Each row is a point. Each copy is the shape, with its points in the same order, stretched, turned, moved and blurred by noise. Say if it was mirrored as well.

Shape (9 x 3):
[[ 22   1 -25]
 [  1  -9  37]
 [ 10  -4  -5]
 [ 21  34 -22]
 [  4  -8  20]
 [ -5  -4  12]
 [-23  -7  14]
 [-25  -1  30]
 [ 22   9  -8]]
Copy 1, 9 rows:
[[-15  48 -10]
 [ 14 -58 -27]
 [ -3  11  -9]
 [-53  35  -1]
 [ 10 -28 -17]
 [  5 -25   1]
 [ 22 -38  24]
 [ 15 -60  19]
 [-19  19 -20]]
Copy 1 is: mirrored
Copy 2 (9 x 3):
[[ 12  22  -8]
 [ -3 -30 -15]
 [  3   0  -6]
 [ 25  18  10]
 [ -1 -15 -13]
 [ -3 -12  -4]
 [-16 -19   6]
 [-12 -29   6]
 [ 14   9  -7]]
Copy 2 is: only turned
Copy 3:
[[-18  19  25]
 [  6 -47   5]
 [ -9  -1  16]
 [  0  16  53]
 [ -4 -27   7]
 [  3 -19  -3]
 [ 13 -24 -26]
 [ 20 -43 -22]
 [-13   1  38]]
Copy 3 is: mirrored

Shape (10 x 4):
[[ 11  30  25   7]
 [ 22  23 -12 -29]
 [ 15  22 -10 -29]
 [-13 -12 -15 -11]
 [-11  24   4   5]
 [ 29   5   6  27]
 [-23  -4 -11  24]
 [ 14   1  33 -17]
 [-18 -15 -12  14]
 [ 27  -6  36   6]]
Copy 1, 10 rows:
[[ -7  15  14 -38]
 [ 18  34  -9 -10]
 [ 17  33  -4  -8]
 [ -2   6   4  22]
 [ 16   2  23 -16]
 [-14 -10 -13 -31]
 [ 10 -23  19   5]
 [-49  36   2 -12]
 [ -4 -16   9  14]
 [-60  17 -10 -22]]
Copy 1 is: only turned
Copy 2 (10 x 4):
[[ -3 -10  26  33]
 [  1   9  29   1]
 [ -3   7  28   3]
 [-11 -14  -4 -19]
 [-15 -16  33  15]
 [ 19 -25  12  11]
 [-12 -35  13  -7]
 [ -2   2 -19  19]
 [ -9 -31  -2 -14]
 [ 12 -11 -23  20]]
Copy 2 is: mirrored

Shape (13 x 8):
[[-17  22  24  13 -27 -13   0  24]
 [ 12 -24 -20  11   9  -2 -15 -11]
 [ -1   1 -14  22 -34   9   9  -1]
 [ 14 -17  -6  22 -19  31   0  -7]
 [-30  16  29  -1 -32 -12   2   7]
 [ 31  -4 -31 -19  -8  11  23  26]
 [ -8  42  24  -9 -29 -33  20  34]
 [ 28  -2 -11   6  15  26  28   8]
 [ 25  11 -33   6  28  21  14   6]
 [ 40   1 -12  17   2  20 -23  -4]
 [ -3  17  -7   3 -24  26  -9 -22]
 [ 12  24  -1   8 -18 -26  30   8]
 [ -1  14  32  -3 -30 -11   7  -9]]
Copy 1:
[[ -7   9  34 -10 -12  30 -24 -39]
 [ 12  12 -17   2  -1 -27 -15  22]
 [-30 -10  11  -2 -13 -15  -3 -25]
 [-14  -8   1 -20 -15 -25  -4   6]
 [-12  30  42 -10   1  23 -14 -47]
 [ 18 -15 -58   2 -28  -7  15 -15]
 [ -1   9  17   9 -26  42 -10 -54]
 [ 26 -31 -21  -5 -34 -15  10   9]
 [ 26 -43 -32   6 -24 -12  11  19]
 [ -1 -15 -25 -11 -22 -16 -10  45]
 [-33  -2  11  -7  -2  -5  14  -4]
 [ -7  -7   4  23 -35   0  -1 -27]
 [-17  31  29   0 -21   3  -2 -21]]
Copy 1 is: mirrored
Copy 2, 13 rows:
[[ -5   4  -2  29  35 -23   1 -33]
 [ 16  24 -13   0 -13  11  -3  27]
 [ -9  -6 -24 -10  -6  -5 -38  -9]
 [  7  24 -18 -12  -7  13 -35 -11]
 [ -5  -2  -6   0  35 -33  19 -37]
 [-36  21 -40 -14 -10  52 -14  11]
 [-45 -12  -1  16  45 -14  21 -31]
 [-15  24  -9 -13 -15  55 -13 -10]
 [-15  14  -2   3 -43  50 -13   2]
 [-13  38   4  21 -17  12 -16   5]
 [-15   5  -7 -14 -25 -22 -10 -26]
 [-42 -16  -8 -14  18   5  -6  -3]
 [-24   7   2 -20  39 -30  19 -27]]
Copy 2 is: only turned
Copy 3, 13 rows:
[[  3   3  11 -58   3   5   6  -6]
 [-18 -19  27  28  -1  10 -10 -11]
 [  1   6  38 -39 -22  12 -19   2]
 [-14 -13  31 -13 -33  24  -2  18]
 [ 10   9  -5 -52  17   5  -9  19]
 [ -5  -2  50   6 -22 -60  21  -2]
 [ 27  12  21 -55  21 -37  24 -16]
 [  3 -12  21  19 -35 -18  36 -15]
 [-11   6  21  32 -18 -12  35 -41]
 [-27 -16  44  13  -7  27  32  -7]
 [-10  26  14 -22   9  34  -2  22]
 [ 36   1  43 -22  -3 -26  11 -29]
 [ 26  -5  16 -29  18   5   7  23]]
Copy 3 is: only turned

Shape (12 x 9):
[[ 14  -3   3   3  15  -6 -13 -14  36]
 [-20 -18 -17   2 -35 -10  12 -15   1]
 [ -2 -12   4  -7  31  16  14 -10  -8]
 [  9 -12  12  -3  25 -26 -24  -2  15]
 [ 13 -35  -1  -6   5 -16 -21  10  15]
 [ 14 -12  32  20  27  49  11 -19 -13]
 [ 15  -3  11  -8  13  24  12   4  10]
 [ -3  -8  -4   8 -38 -37  17   5  -2]
 [ -4  -6 -15 -22 -31   3 -11 -15 -19]
 [ -7   3  25   7   6  24  15  -5 -19]
 [ -3 -11 -12   5  14 -17 -36  20  27]
 [-29 -13  11 -21 -48  -3  13 -16  16]]
Copy 1:
[[-10  27  -3 -12   0   7 -28 -12   1]
 [ 21  -1  -1 -17  37 -12 -26  16 -21]
 [-11   1   4 -30  -8 -26   7  -6 -16]
 [-10  12   3 -21   8  13 -12 -17  21]
 [  7   0 -20 -18  13   1 -23  -8  17]
 [-10  18  -8 -19   9 -31   3 -36 -32]
 [-11   3  -2   0 -10 -19 -11 -10 -15]
 [ 28  -4  14   2  44   1 -37  -5   3]
 [ -6 -32  -4 -16  32   2 -15  11 -27]
 [ -9   1  12  -4  15 -22   8 -16 -23]
 [  7  10 -12  -6  -6  22  -3   1  19]
 [ -5  -1   2   5  49 -20 -30  29 -11]]
Copy 1 is: only turned
Copy 2, 12 rows:
[[ -8 -29  -3  14  16   4  18  34  -7]
 [-47  28  11 -10 -45  44  19   7  14]
 [  3  16  24  19  -1 -12  -7 -19  -4]
 [ 11 -19  -4   9   0 -14  26  37  -6]
 [ 12   3 -12  21 -15  12  37  26   1]
 [ -4  -2   2  52 -14 -24  -2 -32  10]
 [ -3  15  -3  26  -2  -4 -19  -4  -7]
 [-35  16 -18 -28 -60  47  10  13 -13]
 [-12  18  24  14 -43  14   4  21  31]
 [-14  18   7  13 -28 -15 -11 -15  12]
 [  4 -10 -11 -13  18   6  43  46  21]
 [-56  47  10   3 -55  18  12  33  18]]
Copy 2 is: mirrored
Copy 3, 12 rows:
[[  7  -7  23  22  -2 -25  15  47 -17]
 [  1  -5 -33   9  18 -23  10 -31  34]
 [ 23  13   5  -9  20  33 -13   6   8]
 [ -3  23  31  13  -8 -21  10  27 -23]
 [-10   2  44  -5  -4 -12  30   8  -1]
 [ 29 -17  23  -9  29  39 -29   4  -2]
 [ 11 -15  21  -6   6  33  14  18  -4]
 [-43  -7 -43   4  -1 -23  17 -21  13]
 [ 11  -3   3  38  -8   1   9 -47  44]
 [ 14   4  -6  -3  26  32 -15 -15  -3]
 [-19  16  48  10  18 -25  32  36 -17]
 [ 41  -1 -34  12   7 -22  34 -43   4]]
Copy 3 is: only turned
Copy 4 (12 x 9):
[[-14 -28  28  -1  23  15 -10  -2 -12]
 [-15  -6 -25  -1 -18  -1   5 -26   3]
 [-15 -16  13 -24 -10  17 -10  26   8]
 [-14 -10  28 -16  21  15 -39   4  -1]
 [ -7 -22   1 -13  22  16 -23 -11  20]
 [-22  19   9 -44   5  29  26  48   7]
 [ -5 -16   5   5   8  15  17  25   9]
 [  2  29 -12   9 -12  -7   0 -34  15]
 [ -6 -17 -32  -8   1 -22  -3   1 -16]
 [-22  29  -1 -11  -7  12  19  37   4]
 [-30 -32  21  15  22  -1 -19 -15  12]
 [-13   0 -44  27  -1  17  13  -5 -13]]
Copy 4 is: mirrored

Shape (17 x 12):
[[ 26   6  31   3 -13  22  15   2 -23  15  -3   9]
 [ 13   1   4   0 -18 -17 -18  14  20 -11 -11 -20]
 [-16 -12  30   2  13   0  19  -8  -7  17  -8  11]
 [-13  33 -13   5 -12  18 -14   2  14  -1  -9  10]
 [  5  -6  25 -23 -16  21  10  29 -11 -12  19  19]
 [ -7  -4  -3 -22 -16  26  -4 -22   8   0  24   3]
 [-12   2  -1 -12  -6   4  28  -1 -27  36  25  27]
 [ -2 -13 -13  19  -4  22   0 -17 -10 -10  27 -20]
 [ 10  -6 -18  13 -14   4   8  13  -2  -7 -18  -7]
 [-15  32  28  12   0 -14  20  30  16 -13 -21  -6]
 [ 23  -4   8   2  24 -13 -16  -8  18  14  11   2]
 [ 18 -15   0  10   0 -13  17  -9  18  11  10  -6]
 [ 29  15  -2 -11  18   4 -10 -11   6   0 -20   3]
 [ -1  23  24  16   6 -19 -16 -15   4 -10 -20  22]
 [-15  -9 -13  -3  -1  27 -20 -18 -13  36  -2 -17]
 [ -4 -16  29  -9  -6  26  18   8   2  18  23  30]
 [ 30  35  -6 -20  16  -3  16 -19  12  35 -19   3]]
Copy 1 (17 x 12):
[[ -7 -20 -45  13   0  -6 -32   1   3 -33  -5  -9]
 [-33  28   4  -9  -8   6  17   7  18   4 -13 -11]
 [ 25 -16 -28  15  -4   2 -15   4 -15  -1 -16  -5]
 [  1 -12   2 -12  26  15 -10 -17  25 -16 -14  20]
 [  6 -21 -44   3  -7   2 -16  -2   1  -6  31   5]
 [ 24  -5  -8   4   1   2 -34 -28   7  -6  21 -20]
 [ 43 -45 -28  34   6  21 -19  12 -15 -26  10  -2]
 [ -5 -21  12  -6  11  -1 -29   5 -10  12   4 -41]
 [-21 -21  -7 -14  -6  12   1   1  13  -8 -18 -13]
 [-27  -6 -22   7  19  17  22   3  -5   9 -33  28]
 [ -2  27  -6 -10 -11  21 -24  13 -10 -10 -20  -9]
 [-11  -5 -14   9 -16  30 -18   3  -8   3 -24 -24]
 [ -6  26 -14 -23 -19   0 -25 -17  -4 -42 -23  -1]
 [ -9  16   2   2 -10  -2 -13  11  10 -19 -34  25]
 [ 35  -4   6 -10  25 -10 -15  -3   5 -12   1 -34]
 [ 30 -34 -50  13   2  20 -36  -6   3   3  12   4]
 [  8  13 -29   4  -6  23 -26 -31 -15 -60 -37  -2]]
Copy 1 is: only turned
Copy 2, 17 rows:
[[-11  -4   4 -20 -14  27  23 -37 -30   0 -47 -22]
 [  5  -9 -14  22  12  10  32   8  25  -5   4   0]
 [-23  30  -2   2  -4  -5  18 -30 -29  -2  -9  18]
 [ 18 -20  10 -16  14   2  -4 -17  11 -32 -12  11]
 [-18  18  34   7  10   5  24 -20  24   6 -46 -26]
 [ -4  -2  14 -24   5 -10   5 -23  38  11 -22  17]
 [-11  -3  37 -14 -19 -16  -6 -19 -24  -1 -36   0]
 [-12   2  -3 -31 -11  18 -21 -10  -5  17  20  -3]
 [ -1 -18   0  -5  -9  10   8 -16  -2 -14  22 -18]
 [ -2  29  -8  17  36   2  19  -5 -19 -30  -3 -23]
 [ 10   2 -17  37 -13  11  14  -7 -14  28 -11  26]
 [  4  -5 -12   8  -8   0  19 -10 -14  30  20   1]
 [ 20  -5 -22   9 -17   8   9 -27  -3 -13 -18  12]
 [ 18  26  -4  -4  -9  10  24  -6 -17 -15  -8  25]
 [-22 -28  -8  -9 -11   2 -16 -28  -4 -15 -15  34]
 [-21   9  29   7   5  -1  26 -36   1  26 -38   2]
 [ 29 -26 -28   0 -12 -12   3 -33 -27 -18 -37   6]]
Copy 2 is: only turned
Copy 3 (17 x 12):
[[  0 -37  21  41  19 -24  -8  10 -10  -1 -18 -22]
 [ -2  32 -19  17 -16   6  16  -6  -1 -22  19  -8]
 [  2 -17 -18  14  22  -8 -27 -12  -7   4  -2  18]
 [-31  16 -23  -1  17  16 -18  -3 -15 -14 -23 -22]
 [ 27 -28  -1  21  19  18   8  25  -8 -13 -12  -3]
 [ -9 -14 -12  -7  27  23   8  27   2  -4  12  12]
 [ -3   2   7  15  43 -10  -3  33 -13   6 -48  15]
 [ -5  -7  -5  -3   4   1  35  30 -11  23   9   0]
 [ 10  15   4   1  -2  -7  14  18 -10   0  -4 -20]
 [ -7  30 -46  25 -16   1 -24 -14 -33 -25 -12  -5]
 [-26   1 -12  23 -23   4 -11 -17  17  -1   2  14]
 [ -7   9   1   5 -19 -14   0  10  -1  -8   6  18]
 [-11 -10  12  21  -4  16 -25 -10   5   7   8 -14]
 [-26  -5  -8  15   7  18 -33 -49 -21  -9  -4  -4]
 [-21   2  -8  14  36  -5  14  12  14  18  -5 -14]
 [  5 -36 -11   8  26   1 -17  13   2 -13 -22  17]
 [-35  15  13  35  -1  -9 -49   1   4  -2 -16 -17]]
Copy 3 is: mirrored
Copy 4, 17 rows:
[[  2  10  10   3 -23 -39 -15  11   2  32 -17  28]
 [-12  11  10  12 -11  17 -22 -10 -11 -25  26 -40]
 [-10  11  -3 -19  11 -21 -19   6  22   1 -29  20]
 [ 11  12 -34  -4 -26 -20  24   4 -22 -22   7 -24]
 [-18  -7   2 -15  -1 -24 -25  13 -30  22 -18   7]
 [ -1  17 -23 -34 -10  -9  -8 -15 -32  17  -8   2]
 [  7 -34   6 -32 -17 -19  -1  16  12   9 -30  42]
 [ -5   9 -16  -6 -21 -13   6 -51 -26  13  18  -3]
 [  4  -5   0  28 -14   1 -21 -14 -17 -17  29  -4]
 [-25   8 -42  22 -14  -7  -8  20  17 -36 -10 -32]
 [  7  14  29  10  -4  14  -4 -11  -9  -7 -18  -9]
 [  4   9  12  16 -18  13 -34 -26  -4 -22  -6   5]
 [ 17  18  -4  28 -11  11  -6   9  -7  17  -1  12]
 [ 17  11 -14   2   1 -16   4  16  23  -2 -28 -32]
 [ -1  20  10 -39 -11 -15  20 -17 -10  12  23  15]
 [ -9  10   8 -33  -1 -41 -24   2 -17   4 -39  21]
 [ 25  13 -10  31 -34  17  -5  28  12   6 -19  40]]
Copy 4 is: only turned

Shape:
[[ 34  24  -2  -3 -18 -31  15  33   2 -10 -20  19]
 [  1  31 -32 -11  -1  -1  31   2 -18  36 -19  17]
 [ -9  20 -18  13 -23 -10  25  25  10  24  28  18]
 [ 16 -15 -36  39 -10 -35  21 -11 -19 -15 -11  -1]
 [  2  24  -1  36  -9 -10  29  16  26  -6  14 -12]
 [  2 -20   9   6   6  11   9  -7 -35  -2  29 -29]
 [-21  11  24   5  24  -9 -26  28  -8   4  26 -28]
 [  9  16  13 -10 -29 -13  22 -13  -2  41 -21   8]
 [ 23  22  -7 -18  -9   2  16   0  -4  27  26  16]
 [ 29 -31  10 -14  22  24 -31  20  28  12  26 -24]
 [ 14 -13 -10  38  28 -11  20  24 -11  -7 -12  28]
 [ -5 -11  -3 -13  20 -13  12   1  10  -2  32  -1]
 [ 17  -4 -23 -15   6 -17 -20 -27 -26   4 -21 -24]
 [-21 -30 -13 -17   0  17   7  21 -17   2 -23   4]
 [-16   2  -8  42 -25 -15 -14 -21  -7  11  29 -27]
 [-10  30   7 -19  -7  10 -21   1  10  -8  19  13]
 [  6  -9  -7  -6 -31 -12  29 -12  21 -19  30  -8]]
Copy 1 (17 x 12):
[[-14  -6 -19  14  29  34  17   6 -33   3  26  29]
 [-13  14  -8 -28  35  16  29  25  -8  12   5  14]
 [ 12  -5 -10 -40  10   4  39  -7 -30   2  18   0]
 [-12   6  15  33  13  -2  60  22 -20  18  41   2]
 [ -2  14  12  -1  10   7  36  -7 -51  22  19 -13]
 [ 14  21 -28 -10 -25   5  -5   6  27   3   8 -42]
 [ 26  36  -6 -32 -33 -15 -39 -18   7 -24   6  -9]
 [  1 -10 -16 -18  51  13   2  -2   4  43  18  18]
 [ 19  -8 -28 -39  10  11  -4  17   2  -5  -9  -8]
 [ 19  -1 -38 -10 -32 -30 -24 -34  14 -42 -49  -5]
 [-17  21 -23   5  -6 -13  39  30 -35  13  28  14]
 [  5  16 -15 -12  -1 -19  -9   9  -7 -23  -3 -24]
 [ -4   6  14  24  11 -11  -6  12  30 -11 -11   8]
 [-45   0 -18  -5  -3  -6  18 -10  18   3  10  -5]
 [ 23  -9  31 -15 -14 -21  24 -10   2   8  18 -10]
 [ -7 -19  -2 -33 -18  -2 -18   0 -13 -15 -30   9]
 [-14 -21  -8   9  10   9  18  -6 -11   3  14 -38]]
Copy 1 is: only turned
Copy 2:
[[  7 -24 -43 -17 -21   2 -14 -24  13 -22  11  19]
 [ 13 -29 -17  11 -12  -1 -22   7 -17 -17  34  -3]
 [  1  -4   2 -14 -40   3 -34 -17   9 -38  42 -12]
 [  8  -6 -29  17  41  16   1   6 -13 -35   5 -26]
 [ -6 -14  -5   5 -27 -24 -12 -32  18 -42  19 -23]
 [ -3  21   1  28 -10  21  15   1  -2  19   7 -42]
 [  5  21  21  35 -29   0  -4 -24  35  17   8   1]
 [-21 -20 -26  -6 -21  -5   4  17   2 -12  40   3]
 [ 13   0  -9 -11 -56   2  -7   9   0 -14  29  -8]
 [  1  10   1  -3 -29 -15 -14  23  39  27 -21 -13]
 [ -9  12 -29  16  10   4 -46 -14 -18 -20 -12  -6]
 [ 23  21   3   2 -17 -21 -11  -3   6   0  21 -17]
 [ 22 -14 -13  30  26  10  34  32   2  13  -1  -6]
 [ -7  -7  -9  -7  30  13 -33   0 -14  21   1 -10]
 [-12  10  23  21  -6  20  28   7  17 -32  24 -35]
 [  3   1  24 -15 -45  -3   8 -10   4  -8  13   8]
 [ 10  -3 -10 -31 -14 -13  10  -5   4 -24  29 -35]]
Copy 2 is: mirrored
